Each row is a point. Each copy is the shape, with its points in the same order, turned, moved and blurred by noise. Say if it was mirrored as well.

Shape:
[[ -8   4]
 [ -7   3]
 [ 20  -2]
 [-17 -32]
 [ 98 -17]
 [-14 -14]
 [ 32   2]
 [  8 -19]]
Copy 1:
[[ -2   5]
 [ -1  -2]
 [ 28   2]
 [ -3 -41]
 [108  -3]
 [ -3 -20]
 [ 36   8]
 [ 20 -20]]
Copy 1 is: only turned
Copy 2:
[[ 11  -4]
 [ 12  -2]
 [ -6  20]
 [-17 -27]
 [-51  85]
 [  0 -16]
 [ -5  32]
 [-16   2]]
Copy 2 is: mirrored
Copy 3, 8 rows:
[[  -3    8]
 [  -8   14]
 [ -30    3]
 [   6  -22]
 [-109  -14]
 [   4   -6]
 [ -44    5]
 [ -20  -13]]
Copy 3 is: mirrored

Shape, 6 rows:
[[-36  55  44]
 [-14 -23 -23]
 [ 21  15 -23]
 [ 11 -32 -34]
 [  2  24 -33]
 [-15  15  46]]
Copy 1 (6 x 3):
[[-61  53  -7]
 [  1 -41  -5]
 [ 31   1   3]
 [ 25 -41  11]
 [ 19   8 -20]
 [-46  22  23]]
Copy 1 is: only turned
Copy 2, 6 rows:
[[-77  20  24]
 [ 15  12   1]
 [ -7   6 -41]
 [ 30   3 -25]
 [-16  28 -35]
 [-46  -7  26]]
Copy 2 is: mirrored
Copy 3, 6 rows:
[[ 22  34  90]
 [-14  -8   4]
 [ 28  15  -3]
 [  3 -18 -20]
 [ 18  30   0]
 [ 19  -7  73]]
Copy 3 is: only turned
Copy 4:
[[ 79  38 -42]
 [ -7 -12 -21]
 [-11  32  -7]
 [-31 -10  -4]
 [-13  38 -32]
 [ 61  17  -5]]
Copy 4 is: mirrored

Shape (7 x 4):
[[ 12 -56 -35 -28]
 [ 46 -43  39  18]
 [-30  11  39  24]
 [  6  17  14   9]
 [ 17 -13 -21  18]
 [-11  31  44  -1]
 [-29  39  25   5]]
Copy 1, 7 rows:
[[-11  53 -48 -17]
 [-25  67   3  56]
 [-30 -13  41  25]
 [ 11   7  22  30]
 [  5  12 -25  31]
 [  0   3  56  21]
 [  6 -23  46   9]]
Copy 1 is: mirrored
Copy 2:
[[ 29 -53  12   4]
 [ -8 -10  84  27]
 [-57  26  30 -29]
 [-24  22  22  -4]
 [-12  -8   4  27]
 [-34  50  34 -29]
 [-40  43   7 -34]]
Copy 2 is: only turned
Copy 3:
[[-14 -33 -39 -42]
 [-62 -22  43 -44]
 [-24 -18  45  43]
 [-23  10  26  11]
 [-45   1 -15  -6]
 [ -2   8  54  24]
 [  1   9  38  46]]
Copy 3 is: mirrored
Copy 4, 7 rows:
[[ 33 -47  -7 -37]
 [ 32 -13  30  53]
 [-50  16  25  24]
 [ -6  28  11  10]
 [ 18   1 -25   5]
 [-29  44  38   7]
 [-40  39  25  -3]]
Copy 4 is: only turned

Shape, 9 rows:
[[-10   2  37 -40  30  46]
 [ 39  17   3 -48   4 -21]
 [  2 -60 -24  12  10   0]
 [ 39  28 -42 -55 -15 -26]
 [-19 -75  50  17 -49  31]
 [ 19 -10  -3  23 -42  25]
 [-10  25 -17   6 -53   3]
 [  0  15  18  27  22 -50]
 [-26   4  10 -13 -27  20]]
Copy 1, 9 rows:
[[ -9   8  52 -28  -5  30]
 [-37  52 -31 -30   0  31]
 [-26 -29 -11  -1  30 -39]
 [-23  42 -68 -47  10  28]
 [-30 -50  22  -3 -58 -56]
 [ -3 -34 -35   6 -28  -5]
 [ 38   8 -47 -11 -33  -7]
 [  8  54 -12  34  22 -18]
 [ 18   4  -1 -34 -33 -13]]
Copy 1 is: mirrored
Copy 2, 9 rows:
[[  3 -19  62 -14   6  37]
 [ 55 -43  12 -20  39 -16]
 [-34 -10 -38  -6  12   2]
 [ 65 -56 -11 -13   4 -33]
 [-26  71 -14 -48  11  36]
 [ 34  29 -27   7  -1  12]
 [ 43  24  -4  -1 -29 -29]
 [  2   2  18  31  51 -52]
 [ 12  17  20 -15 -16  -2]]
Copy 2 is: mirrored
Copy 3:
[[ -8 -19  60 -44 -13   4]
 [ -3  27  -6 -42  24 -15]
 [ 25 -38 -31   8 -15  29]
 [-29  46 -41 -47  29   6]
 [ 65 -24   8  -4 -97   0]
 [ 17  29  -7  20 -43  17]
 [-29  37 -24   7 -47  -2]
 [ -6 -12 -16  24  15 -53]
 [-20   1   3 -17 -54  -2]]
Copy 3 is: only turned
Copy 4, 9 rows:
[[  9 -60 -15   8  18  46]
 [ 46 -17 -30  -7 -45   2]
 [ 31  15   5 -31  40 -29]
 [ 43  11 -46 -38 -66   8]
 [ 13  14  80   0  54  27]
 [  9  48   2   2  15  23]
 [-18  37   1 -21 -34  35]
 [-20  -4  -7  28 -30 -48]
 [-13  -5  12 -23  -2  36]]
Copy 4 is: mirrored

Shape (14 x 8):
[[  0 -77  16 -34 -17  15   0 -11]
 [ 27  11  13  -1   5 -70  17  17]
 [  9  -8  25  15   8 -16 -21  16]
 [-10 -52 -23   9  -6   1  27  25]
 [  3  66  -9  34  40 -66  25 -27]
 [  0  21  -8  -8   4 -35   8  38]
 [-15   9 -12   6 -13 -81   6   4]
 [ 21 -65  -6   0  13  -8 -56 -27]
 [-18  51  59 -28   1  74 -55  14]
 [ 21 -65   6   1  12   8   6  25]
 [-32 -19  13  -4  25  -4  -9  26]
 [  3  46 -11   1  -6 -12  -4  18]
 [  2 -46  32  52   7  10   3  -1]
 [  2   7 -30 -19 -42 -70 -12   9]]
Copy 1, 14 rows:
[[-15 -55  42 -49   6 -13 -14 -11]
 [ -7  35  39  40  -9 -58  12  29]
 [ 16  19  39  15   7  -1 -15   2]
 [-20 -49  35  15  22   2   9  32]
 [ -6  65 -24  59  21 -43  55  12]
 [  0  28  22  19   0 -21   1  58]
 [-43  22   7  43  -9 -41  -8  30]
 [ 18 -35  12  -2  42 -28 -45 -33]
 [ 45  62   9 -70 -14  69 -21   3]
 [ 11 -45  64  -4  26 -12   2  18]
 [-17  16  41  -6  40  15  -7  22]
 [ 11  37  -9  14  -9   2   3  42]
 [ 12 -24  54  23  12  14  16 -31]
 [-32  10  -7  28 -24 -48 -35  43]]
Copy 1 is: only turned
Copy 2, 14 rows:
[[ -8 -77 -18 -25   1   3  22 -24]
 [ -8  -1   7  39  13 -67  57  27]
 [-22 -11  12  17   0 -27   2  21]
 [-40 -33 -34   9 -17  12  51  14]
 [-13  70  11  80  17 -51  47  -9]
 [-16  20  -7   9 -19 -48  47  30]
 [-24  -1 -13  52 -24 -73  50  -4]
 [ -5 -55 -37  20  20 -17 -34 -11]
 [ 12  33  58 -58 -36   2 -49  -3]
 [-29 -49 -20  -6  17   9  23  28]
 [-55  -3  -8 -11  -8 -21  12   1]
 [  8  36   3  21 -29 -29  27  20]
 [-47 -39  20  35   7  24   8   7]
 [ 13 -15 -30  37 -45 -75  44   8]]
Copy 2 is: only turned
Copy 3 (14 x 8):
[[ 18 -88  25 -51 -10   2  22   1]
 [ 38  11   0   3  -8 -65  16  45]
 [ 22 -22   5   5  10 -13 -23  25]
 [ 18 -61 -27  16 -22   2  25   8]
 [  4  57 -31  24  11 -74  -9  -9]
 [  9   5  -5  23 -13 -23  17  51]
 [  4   1 -21   6 -47 -64  -9  39]
 [ 51 -56 -22 -69  -2   5 -36   4]
 [-28  19  74   5  33  72 -40  10]
 [ 43 -67  -6  -8  10   4  27  18]
 [ -9 -39  -8   2  17  -2  -6  36]
 [  2  26   3  19 -14   4   2  25]
 [ 42 -66  -1  21  16 -18 -26 -19]
 [ 24  -3  -4 -15 -77 -31   2  49]]
Copy 3 is: only turned
Copy 4, 14 rows:
[[-15 -58 -28 -50 -15  14 -20   4]
 [ 48  -8  42 -24  18 -62  -8 -15]
 [  9 -15 -14   2  10 -38   1   4]
 [ 23 -44  17  -2   5  33 -24   0]
 [ 31  54  47  10  50 -49 -18 -44]
 [ 50  12  25 -11  23 -27  -1  23]
 [ 30   6  50  -5  12 -45 -61  -4]
 [ -6 -46 -61 -11  13 -25 -50 -20]
 [-21  54 -66 -18 -12 -22  61  51]
 [ 17 -67 -16  -3  11   6   1  10]
 [-15 -18   2   7  29 -23  -5  31]
 [ 37  41  11   3   6 -18  -6  14]
 [ -4 -42  -6  35  -6 -10   6 -26]
 [ 47  -1  23 -29  -9 -37 -71  19]]
Copy 4 is: mirrored

Shape (14 x 9):
[[   9 -121  -23    0   -6  -20  -22    2    3]
 [  18   19  -23   -9  -13   -5   10   12  -26]
 [  24   15   54  -16   -4  -18  -17  -21  -20]
 [   0  -12   -1   19   13   13   10   14   -4]
 [  -5  -69   15   -5   -9   -6    1   -2  -26]
 [  20   18  -28  -18    9   -6  -17  -11   -8]
 [  42    7   -7   -8    4  -14    9  -14  -31]
 [  -5   17    7   17  -53  -19    5   14   -2]
 [  25    3    7   23  -11   10  -20   17  -23]
 [  -3    9  -14    1    8  -11   -2   -3  -28]
 [  -5   20  -19   52   12  -19   39    5   17]
 [  26  -15   -6  -10  -15   61    1    5    0]
 [  -1   15  -16   10   13   -1  -18   12   16]
 [   5   21  -21   21  -24   24  -16  -19  -14]]
Copy 1, 14 rows:
[[ 43 -99   3  50  15  -3 -48  31 -31]
 [ 25  12  10 -10  -6 -43   0  10  -1]
 [-10   8  59 -17   7   0 -32 -28  -1]
 [ 14   5   5  28  -7   3  -6  24   4]
 [  8 -46  32  28   6   1 -24  28 -40]
 [ 25   5 -10  -3   0 -30 -15 -26   1]
 [ 36  10  32   6  13 -31  -5 -16  -6]
 [-14 -10  35  -6 -32 -44 -15  26  28]
 [ 30  15  28   5 -28  -8 -34  14   4]
 [  5  14   4  14   0 -32 -17   1 -11]
 [  1  21   4  55   0 -34  10  23  50]
 [ 43 -12   7  -5 -42  21  16   5 -10]
 [  9   7 -18  11 -10 -12 -24   1  28]
 [ 16  10   8  16 -54 -28 -10 -14   3]]
Copy 1 is: only turned
Copy 2, 14 rows:
[[ 44 -59 -22   1  24 -82 -31  13  -7]
 [ 12  12 -21   0   5  25  29  13  -4]
 [-23  23  20 -21 -10 -16  41 -39   5]
 [  0  -8  13  20  20   7  -3  21  -1]
 [  5 -43   7  -1  20 -45   9   4 -27]
 [  6  21 -31 -12  12  17   0 -16  18]
 [ 17  13 -14  -2  21   1  41 -13  12]
 [-14   5 -18  26 -44   2  23  14 -16]
 [ 19  21  16  17   0   4  10  -4 -14]
 [-13  12 -17  -2  23   8  12   2  -8]
 [-23  16  -9  55  10   7  15  44  29]
 [ 28 -34  15  12   1  35  -5 -25   1]
 [-10  18  -7   5  -3  15 -22  12  18]
 [  1  18 -18  35   0  23  -3 -26 -13]]
Copy 2 is: only turned
Copy 3, 14 rows:
[[-64 -91 -22   6  29 -46  -3  10  15]
 [ 27  -6 -22  -8   0  13  24   0 -15]
 [ 19  -5  57 -10 -12  -7 -11   0 -25]
 [-17   4  -9  15  28  12   7  -1  -5]
 [-51 -51  10   2  13 -13  17  -2 -18]
 [ 28  -2 -20 -25  10  -5 -11 -11  -2]
 [ 37 -23   4  -2  15   1  11 -18 -20]
 [  4  13   2  18 -37  -7  34  17   5]
 [  7  -1  -8  28   0  -1 -10  14 -30]
 [  8   8  -9 -16  16 -10  16  -7 -19]
 [ 11  37 -10  33  35  -6  39 -10  28]
 [-13 -23 -23  17  -7  49 -27 -13  -8]
 [  5  21 -19  -4  18  -4 -12  12  15]
 [  8  18 -30  14 -21  -3  -8 -26 -13]]
Copy 3 is: only turned
Copy 4 (14 x 9):
[[ -19 -103   -3  -66   17    8   11   25  -28]
 [   1   17  -15  -15  -24  -19  -21   18  -19]
 [  16   -3   41   10  -36   36  -25  -20  -25]
 [ -17  -14  -23   11   -6    4    5   22  -14]
 [ -33  -54   11  -27  -12   11    9   15  -50]
 [  16   18  -10  -24   -8    3  -16   -6    4]
 [  27    2  -10  -17  -26    4  -21    3  -32]
 [ -22  -18   15   19  -28  -38  -40    5   -6]
 [  -3  -18  -10   10  -33   17  -27   29   -1]
 [  -6   15  -16  -13   -3    3  -23    1  -24]
 [  -2   -1  -36   43   31  -34  -16    1  -20]
 [  -5  -15  -28  -17  -54    8   36   11    9]
 [  -7   10  -13   -3   14   -2   -8   13   16]
 [ -19   -4  -37   -2  -30    4  -25  -13    9]]
Copy 4 is: only turned

Shape, 15 rows:
[[ 15 -39 -11  27 -60  44  24 -34  36 -28   3]
 [ 54  26  36   4 -27  18 -22  -2   3  12 -22]
 [  6  -1 -44  18 -15  31 -29 -17  58   3  -2]
 [ 39   0  13 -22  16  20 -47  25   6  30  -5]
 [  9   7   5 -45 -26 -30 -32  43  14  -5 -84]
 [-15 -27 -12 -15  -4  23  23  15 -25  35 -44]
 [  4  38 -50 -33  29 -54   3  46 -39 -31  21]
 [  0  20  75  21   6 -17 -35 -19  24  35 -33]
 [ 13 -11  31  -8 -44  50  29  47  12  63  -1]
 [ 39   0  -3  -2 -31 -26 -34  16   5  23   0]
 [ 52 -34   6  22   7   7 -36  -3  57  52 -13]
 [ 16 -32 -34 -72 -27  40   3 -52  52   7 -28]
 [ 16  40   1   3  20  33  -2 -18  20  37 -11]
 [ 28  34  30  18  -1 -16  35  -2 -21  47 -19]
 [ 11 -19  10   5  16  -5  62  12  40  10 -57]]
Copy 1, 15 rows:
[[ 39 -36  38  80 -16  -6 -23 -17   9 -29   7]
 [ 71  31   4   9 -19  15   0  24   4  17   4]
 [  6 -11 -36  68  -6  17  -8  27   7 -14  26]
 [ 20  23 -32 -13 -43  29  11  23  19  36  19]
 [ 17  32 -48 -19 -31   3 -43  18   3  20 -76]
 [  7 -28 -11 -22   7  18 -30 -41  12  35 -12]
 [-27  24 -54 -66 -18   3  32 -23   0 -69 -17]
 [ 40  25  10 -11  -1 -43 -21  49 -12  58  13]
 [ 38 -42  39 -19   1  65 -33  23  22  37   3]
 [ 51  -4 -21 -11 -37  -1 -16  35   5 -22   2]
 [ 41 -22 -39  34 -27  -1  19  56  24  43  14]
 [ 12   8 -23  67 -18  -1 -43 -24  91   8  -5]
 [ 19  29 -19  14  41  11   9  24  26  21  23]
 [ 64   0  10 -42  32  -6   6  15   5  15  -4]
 [ -4 -30  23  24  24 -17   4  -2  26  31 -59]]
Copy 1 is: mirrored
Copy 2 (15 x 11):
[[ 43 -72 -11  21  -5 -28  61  -4  32 -41 -18]
 [ 63 -10  14   0 -13 -27   9  15  11   7  54]
 [ 36 -30 -21  10  13  24  19  29  42 -31 -28]
 [ 47 -13   5 -11   8  21 -28  21 -27  17  38]
 [ 14 -29  65 -54  14 -23   0  82  -4  30  23]
 [-16 -46  12  19   2  -4  28  35 -29  47 -10]
 [-29  56  29 -46 -11 -35 -30   4 -47  -4 -45]
 [ -7 -21  39  27   1   5 -11  21  34 -17  91]
 [ 41 -66  26  38 -68   6  14  31 -29  24   6]
 [ 24 -14  -2  -1 -13 -22 -23  46 -21 -26  20]
 [ 54 -40  -1  53  37  17 -23  35  -8 -19  28]
 [ 35 -77 -24 -15  30 -26  -1  20  44  48 -35]
 [ 20  -3  17  33   0  19  -5   3  21  22   3]
 [  4   6  46  56 -31 -39   0   5  -9  10  34]
 [  0 -51  84  47  20 -25  13  18   2  10 -28]]
Copy 2 is: mirrored
